Each row is a point. Examples show where two turns around zero, p and q, send a point. Write where each new point lands after one turn and then the other. Backwards means that the second turn is done in reverse. Each puzzle has new turns, and all numbers are rounded.

Turn p:
0.026,0.000 => 0.026,0.002
-0.024,-0.039 => -0.022,-0.040
-0.002,0.039 => -0.004,0.039
Turn q:
-0.038,0.034 => -0.048,-0.018
0.000,-0.007 => 0.006,-0.003
0.017,0.002 => 0.006,0.016
0.023,-0.054 => 0.059,-0.004
-0.003,0.025 => -0.024,0.009
Where do these land?
p, then q: -0.015,0.001 => -0.007,-0.013
p, then q: -0.018,-0.036 => 0.026,-0.031
p, then q backwards: 0.033,0.035 => 0.047,-0.011

Turn p:
0.009,0.000,-0.036 => -0.033,0.013,-0.012
0.016,0.006,0.014 => 0.017,0.014,-0.002
0.000,-0.038,-0.029 => -0.027,-0.018,-0.036
-0.025,0.032,0.051 => 0.042,-0.009,0.049
Turn q:
0.033,0.015,0.005 => 0.010,-0.025,-0.025
-0.046,0.010,0.027 => 0.003,-0.004,0.054
-0.028,0.014,0.002 => 0.014,0.007,0.027
0.033,0.017,-0.022 => 0.022,-0.003,-0.037
-0.022,-0.061,0.005 => -0.058,0.026,0.015
0.030,0.005,-0.017 => 0.009,-0.002,-0.034
Where do these land?
q, then p: 0.022,0.008,0.041 => 0.000,-0.034,-0.032
q, then p: -0.004,0.012,-0.031 => -0.004,0.033,0.004
q, then p: 0.035,-0.014,0.015 => -0.029,-0.026,-0.012
q, then p: -0.053,-0.006,-0.025 => 0.033,0.027,0.040

Turn p:
-0.013,-0.002,0.049,-0.028 => 0.010,-0.025,-0.002,0.051
-0.017,0.000,0.023,0.007 => 0.014,0.006,0.011,0.023
0.034,0.021,-0.075,-0.006 => -0.045,-0.005,-0.005,-0.072
-0.002,0.030,-0.055,0.000 => -0.043,0.008,0.020,-0.040
0.008,-0.018,0.042,0.010 => 0.040,-0.007,-0.010,0.022
0.001,0.007,0.010,0.013 => 0.014,0.000,0.011,0.000
-0.011,-0.038,0.007,0.003 => 0.010,0.022,-0.027,0.017
Turn q:
-0.042,0.016,0.032,-0.023 => -0.011,0.021,0.000,0.055
-0.020,0.017,0.048,0.013 => 0.024,-0.004,0.013,0.049
0.017,-0.010,-0.012,0.039 => 0.033,-0.008,0.004,-0.030
0.026,0.032,-0.021,-0.001 => -0.016,-0.008,0.036,-0.022
-0.005,-0.017,-0.011,0.028 => 0.027,0.009,-0.009,-0.017
-0.013,-0.038,-0.038,-0.002 => -0.002,0.025,-0.036,-0.033
0.036,0.001,0.003,-0.055 => -0.056,-0.035,-0.006,0.000
Where do these land?
q, then p: -0.007,0.020,0.024,0.031 => 0.040,-0.016,-0.004,-0.012
p, then q backwards: 0.032,0.054,0.014,-0.003 => 0.057,0.022,0.008,0.019
q, then p: 0.017,-0.016,0.022,-0.033 => -0.007,0.044,-0.013,0.001
p, then q: -0.044,-0.019,-0.018,0.007 => 0.009,0.023,0.043,0.014
q, then p: -0.006,0.006,0.016,-0.012 => 0.011,0.017,0.008,-0.002
q, then p: 0.009,-0.045,-0.057,0.008 => -0.066,-0.030,-0.013,-0.002
